Each row of a before or after table is a point. One or more steps were done to the points. Then noise was added and the rows were shuffled. The steps act on columns, c1 being the first. Name the steps. A step turns or swaps two columns, mirrors them in a line or flattens them onto one, adds a multiple of one to another, or multiplies or shifts one. Angles are multiples of 10 degrees, from the lower column toward the higher: turns from -170 to 170, lines from 10 to 170 but not 90. Use the fewest steps. Two steps may share a column if one is a turn and the other turns, adds or multiplies; they go together, in the order done. Otherwise the lowest column goes first.
(in the rows, 128 means zero)

Before (9 x 2):
[[108  90]
 [176 106]
 [184 111]
 [208 128]
 [111 125]
 [ 93 144]
 [128 160]
 [156 180]
 [160 159]]
After (9 x 2):
[[160 129]
 [179 157]
 [143  92]
 [104 177]
 [112 183]
 [ 89 107]
 [127 110]
 [159 160]
 [126 208]]
Steps: swap c1 and c2

Before (9 x 3):
[[100 134 228]
 [210 117 143]
 [107 117 207]
 [102 140 108]
 [100 181 105]
 [122 124 132]
 [100 142 133]
 [130 168 150]
 [137 132 111]]
After (9 x 3):
[[ 65 137 100]
 [129 121 133]
 [ 97 116 111]
 [101 122 131]
 [189 186 142]
 [147 104 208]
 [125 135 109]
 [131 109 227]
 [103 150 150]]
Steps: turn c1 and c2 by 50 degrees; add 0.3 times c3 to c1

Before (12 x 4):
[[108 132 132 144]
 [122 155 129 129]
 [173 133 141 138]
 [105 152 135 143]
 [139 166 164  94]
 [102 120  38 126]
 [107 124  89 122]
 [110 114 127  36]
 [105 121 168 104]
 [147 186 123 101]
 [ 98 249  72 141]
 [104 118 138 122]]
After (12 x 4):
[[115 108 210  81]
 [122 103 129  80]
 [182 149 155 118]
 [117 104 125 115]
 [167 136 136  82]
 [153 103 109 127]
 [251  99 147 181]
 [134 108 114 132]
 [124 103 154 158]
 [118 102 174 203]
 [132 173 115 124]
 [155 124 127 129]]
Steps: swap c1 and c2; mirror c3 and c4 in the line at 120 degrees

Before (9 x 6):
[[102 136 133 133  93 177]
 [127 162 123 150 141 173]
 [113 164 190 156  86 176]
 [130  96 125 154 104 119]
 [124 101 152 136 148 175]
 [ 87 105 123 149 219 169]
 [133 105 132   7 114  66]
 [126 110 140  44 110 172]
 [ 77 104 130  97  76  98]]
After (9 x 6):
[[122 152 107 119 220  93]
 [ 90 152 145  85  75 155]
 [143 161 136 144 105 133]
 [134  90  63 139  84 120]
 [ 88 147  94  77 110  98]
 [ 69 153 166  60 112 176]
 [131 156  87 130 151 103]
 [119 119  94 119  94  93]
 [137  92 102 142 141  92]]
Steps: flatten c1 and c4 onto the line at 50 degrees; multiply c2 by -1; multiply c3 by 0.7; turn c3 and c6 by 140 degrees

Before (14 x 9):
[[119 157  63 138 160 115 156 192 172]
 [119 155 120 132 160 155  60  63  86]
 [170 160 140 163 106  71 207 160 176]
 [168 137 129 150 131 147  76 134  81]
 [171 143  65  99 151 161 106 122 137]
 [118 154  83 151 128 107 188 185 177]
 [183  82  93 161  94 138 154 121 165]
 [136 128  54 121  71 175 121 127 117]
 [127 185 107 140 140 165 153 202 180]
 [174 146  54 109 118 184 110  99  95]
 [128 162 144  76 146 123  63 118 115]
 [176  79  46 138  79 146 140 191 110]
 [143 115 115 102 145 171 139 107  87]
 [165  73  75 114 101 177 115 124 138]]
After (14 x 9):
[[100 127  56 181  87 149 124 169 125]
 [161 105 122 156 125 127  92 200 105]
 [ 66 119  49 149  98 117 117 102 189]
 [160 148  61 112 123 116 163  56 148]
 [143 109 146 123 123 178  95 147 127]
 [132 161  82 108 140 102 183  56 141]
 [116 109 132 146  92 106  94 163 165]
 [ 78 127  94 140  87  96 126 103  98]
 [133 121  64 161  80 159 118 122 120]
 [ 92 171 140  69  98  91 202  75 123]
 [ 72 127  57 173 140 134 122 138 134]
 [ 90 110  74 178 105 141  92 125 117]
 [139 128 116 169 110 151 130 172 137]
 [140 153 107 166 129 115 176  40 149]]
Steps: turn c1 and c5 by -110 degrees; flatten c2 and c7 onto the line at 60 degrees; turn c4 and c6 by -90 degrees; turn c8 and c9 by 130 degrees

Before (10 x 11):
[[ 99 154 141  67 117 118 102 150 161  94 164]
 [ 92 103 143  77 129  84 113 168 173 108 117]
 [ 98 162 165 106 146  95 135 190 166  97 140]
 [ 85 146 144  69 157 116 155 120 168  96 124]
 [146 152 158 119  47 104 186 109 171 176 146]
 [ 68 128 153 117 124 105 128 132 131  96 143]
 [143 160 209 107  43 103 153 103 168 138 106]
 [180 165  76  96 152 142 145 135  55  80 102]
 [ 85 120 155 101 114 150 134 179 185  85 130]
 [152 155 100  82 206 171 114 126  45 133 109]]
After (10 x 11):
[[ 96 172 100 152 111 158 133 193 162  95 155]
 [ 97 152  70 191 151 178  99 152 170  95  94]
 [ 69 124  98 135 140 160 129 130 133  93 139]
 [ 93 100 120 182 135 144 113 173 171 107 139]
 [154 161 150 186  61 230 115 124  49 136 101]
 [175 168 197 161 109 200 143 133  56  79 121]
 [146 154 134 117 209 164 187 110 169 179 178]
 [ 88 151 145 187 107 182 156 118 162  97 162]
 [142 160 111 127 215 161 156 105 161 141 224]
 [ 87 116 112 150 143 208 133 180 181  82 154]]
Steps: add -1 times c7 to c11; turn c3 and c11 by 130 degrees; turn c4 and c5 by -170 degrees; shift c6 by 60

Before (11 x 12):
[[140 154 111  71 107 144 191 125 108 152 120 100]
 [113 139 148  90  98 172  95 128 125 127 150 123]
 [135 141 169  90 106 112 157 155 160 120 125 137]
 [149 163 129  95 155 143 125 114 123 130 114 132]
 [165 107 153 115 155  70 123 148 166 143 201 115]
 [140 161 153  90 145 130 178 120 193  94 169 103]
 [143  48  99 138 181 111 159 121 136 158 175 124]
 [176 122  78 100 162 185 136 140 138 152  89  99]
 [142 120 167  82 144 163 115 138 135 112 108  89]
 [156 143 157 142 151 157 134 129 133 148 128 117]
 [150 132 180 124 208 155 124 177 135 158 153 148]]
After (11 x 12):
[[184 132 125 123  43 156 179 177 123 114 153 147]
 [159 155 192  72 144 145 111 124 147 101 120  99]
 [221 106 124 113  99  68 151 148  91 120 204 113]
 [159 162 178  90 115 130 152 119  61 164 167 103]
 [248 123 135  99  90 187  74 141 118 110  88  99]
 [162 121 115  79 114 162 169 138 121 147 108  86]
 [197 144 133 140  99 157 156 130 121 114 128 117]
 [182 163 123  98  99 143 129 114 132 129 116 134]
 [ 91 140  97  91 155 173 149 127 131 123 152 122]
 [166  49 158 138  70 110 101 120 121 109 177 123]
 [145 141 156  90 150 111 169 157  97 133 124 134]]
Steps: multiply c1 by 2.5; swap c3 and c7; turn c5 and c10 by 170 degrees; multiply c9 by -1
